Every row gives one point. The points of each table are mixes of a few directions, plus a little noise. Count the directions of each table, and those that both share. Where both have some left over, give the other angles between the two spaces (their principal angles), to ten degrees, smallest first.
In the rows, 100 means zero.

First (5 x 3):
110 104 97

75 91 106

5 67 123

178 127 82

131 111 93
Second (7 x 3):
38 123 18

122 88 136

145 90 142

144 106 111

81 90 111

128 90 134

43 110 49
Directions: first 1, second 2, shared 1

First (7 x 6):
97 134 105 120 107 129

24 94 127 143 91 170

142 83 82 64 100 46

109 144 102 120 110 124

107 133 101 114 108 119

125 94 91 82 101 72

97 18 92 57 82 40
Second (9 x 6):
117 167 101 127 116 134

86 54 100 83 88 79

159 105 80 67 106 46

5 60 129 134 82 161

96 83 99 93 95 92

113 91 94 86 99 79

127 102 90 84 103 75

131 191 98 132 123 139

66 50 106 92 86 95
Directions: first 2, second 2, shared 2

First (10 x 9):
105 100 102 65 95 73 100 76 103

26 124 85 84 61 164 101 134 123

61 110 90 135 89 161 99 143 105

128 125 108 126 129 80 134 106 108

99 49 91 57 77 83 56 66 78

96 85 167 60 68 119 5 64 75

113 57 112 35 78 63 48 45 78

108 160 143 139 121 121 120 124 117

171 112 74 145 164 26 183 99 108

92 78 29 153 119 110 154 143 104
Second (7 x 9):
96 124 119 169 133 109 136 142 150

118 44 92 66 98 43 74 65 106

53 83 108 56 83 100 106 70 139

103 145 119 70 91 116 107 79 74

99 167 35 133 106 169 180 139 33

170 65 128 112 106 46 19 99 71

61 72 102 92 82 116 77 107 127
Directions: first 4, second 5, shared 3; angles 30

First (9 x 11):
93 81 101 111 103 106 81 139 89 97 93

138 131 74 113 100 74 112 144 77 95 103

81 122 141 62 101 37 102 64 111 71 96

102 125 71 87 80 68 99 44 97 103 135

68 79 93 96 87 57 42 114 76 83 119

125 146 94 80 97 114 166 5 135 119 111

116 80 116 126 123 145 112 180 97 103 62

81 68 112 102 106 191 124 36 141 134 92

93 68 98 124 106 109 65 176 77 94 88
Second (11 x 11):
128 120 101 90 80 65 110 92 127 161 103

82 85 85 109 146 66 115 114 136 183 94

85 110 115 99 87 132 68 86 56 31 108

51 94 102 109 155 63 77 108 102 163 104

72 93 102 109 103 168 78 76 57 24 110

153 90 77 95 88 68 161 118 167 168 83

131 118 100 91 67 94 112 84 116 126 104

110 98 96 103 80 155 106 77 86 53 105

134 106 109 88 54 124 107 104 83 21 94

64 100 107 103 142 50 79 118 103 151 101

90 91 109 100 100 115 88 121 69 20 93
Directions: first 4, second 4, shared 1; angles 50, 50, 90
